Each row is a point. Each copy is the shape, with its points in the same order, turned, moved and blurred by noise. Some copies are also mirrored. Which?
In the rows, zero is written as 128.

Shape (5 x 2):
[[160 154]
 [ 73 128]
 [184  93]
 [121  79]
 [ 84 148]]
Copy 1, 5 rows:
[[144 127]
 [ 51 115]
 [158  66]
 [ 95  61]
 [ 67 135]]
Copy 1 is: only turned
Copy 2 (5 x 2):
[[171 170]
 [ 77 131]
 [193 107]
 [134  88]
 [ 91 156]]
Copy 2 is: only turned
Copy 3:
[[122 106]
 [ 63 178]
 [172 143]
 [129 200]
 [ 60 166]]
Copy 3 is: mirrored
Copy 4, 5 rows:
[[184 126]
 [101 163]
 [163  66]
 [107  94]
 [124 168]]
Copy 4 is: only turned

Shape, 6 rows:
[[ 80 165 101]
 [ 89 103 107]
 [133 130 160]
 [206 150 141]
 [ 65  99  89]
 [187 171 175]]
Copy 1 (6 x 3):
[[116 185 138]
 [160 149 121]
 [111 103 124]
 [ 93  61 185]
 [172 174 117]
 [ 57  65 158]]
Copy 1 is: only turned
Copy 2, 6 rows:
[[ 52 128 166]
 [ 92 176 147]
 [109 117  98]
 [159  67 118]
 [ 75 190 163]
 [130  57  84]]
Copy 2 is: only turned

Shape (10 x 6):
[[103 129 175  76 142  44]
 [221  99 150 136 129 157]
 [150 112 121  60 101 118]
 [125 152  76 210  86 143]
 [134 105  82 158 149 160]
 [134  96 107 159  95 154]
 [118 194 190 116 106 160]
 [ 94 164 123 113  64 159]
 [176 131  38 150 164  62]
 [ 82 150 106 149 110 186]]
Copy 1, 10 rows:
[[ 77  89  50  85  86 151]
 [182 141 171  77 128 162]
 [134 137  99  74  94  87]
 [183 159 127 219  99 134]
 [142 123 158 166 143 112]
 [139 166 153 156 103 125]
 [147 187  42 118 154 168]
 [138 196  65 154 110 105]
 [186  34 138 158  88 104]
 [127 179 102 186 157 107]]
Copy 1 is: mirrored
Copy 2 (10 x 6):
[[109 111 137  95  74 218]
 [161 193 166 140 169 126]
 [166 106 180 122  99 155]
 [143  84  75 162 221 137]
 [125 115  97 137 157  94]
 [175 116  98 123 162 126]
 [145 142 113 225 125 204]
 [184  75 106 189 135 166]
 [ 69  79 161  73 181 114]
 [147  87  72 194 137 127]]
Copy 2 is: only turned
Copy 3, 10 rows:
[[165 110 112  27 113 154]
 [155 168 106 159 207  94]
 [159 133 130  75 146  60]
 [133  93 190 215 130 126]
 [ 80 109 153 164 166  92]
 [116 147 173 169 145  98]
 [172 129  65 150  77 110]
 [157 122 138 151  65  78]
 [132  35 178 113 223 121]
 [100 117 137 184  81  88]]
Copy 3 is: mirrored
Copy 4, 10 rows:
[[ 78 128 195 122 131 197]
 [150  51 138  99 145  64]
 [137 130 140 115 187 139]
 [214 119  79  75  58 137]
 [138 103  62  73 107 117]
 [168 131 105  64 113 105]
 [148 146 153 186  82 105]
 [182 183 116 137 111 129]
 [155  36  81  67 130 208]
 [155 170  70 118  80 114]]
Copy 4 is: mirrored

Shape (12 x 8):
[[128 134 125 115 155 126 134 115]
 [139 127 129 112 118 139 249 135]
 [125 120 137 133 121 108 126 132]
 [141 157 118 126 122 143 106 134]
 [141 154 125 118 113 124 110 124]
 [142 126 115 128 129 145 131 138]
 [110 130 160 124 122 145 112 135]
 [133 122 150  95 124 135 120 133]
 [112 143 134 125 123 141 133 137]
 [141 133 123 136 121 138 106  91]
 [111 129 111 112 108 139 108 125]
 [112 148 124 122 115 123 108 109]]
Copy 1 (12 x 8):
[[108 132 124 100 146 105 136 143]
 [118 176 178 136 164 162  89 197]
 [121 125 137 128 139 118 134 111]
 [106 111  89 113 128 135 129 127]
 [100 115 101 120 129 125 116 117]
 [128 113 116 117 138 133 131 147]
 [116 123 132  93 118 144 143 103]
 [118 113 134  89 141 132 112 115]
 [116 140 120 108 128 142 136 126]
 [ 97 101 118 118 105 105 132 136]
 [134 125 105 106 108 120 119 120]
 [105 133 108 113 109 109 127 112]]
Copy 1 is: mirrored
Copy 2, 12 rows:
[[140 146 156 120 138 138 134 140]
 [120 129 159  90  86  56 101 203]
 [118 128 128 136 134 118 134 124]
 [131 114 123 110 165 154 132 146]
 [127 123 111 125 151 151 139 149]
 [131 106 137 104 132 133 124 136]
 [ 96 143 130 109 160 139 113 122]
 [105 148 123 102 125 145 134 127]
 [121 132 134 105 156 117 122 140]
 [138 124 124 135 142 167 105 137]
 [144 134 105 103 152 136 119 119]
 [141 143 112 126 161 142 120 133]]
Copy 2 is: mirrored
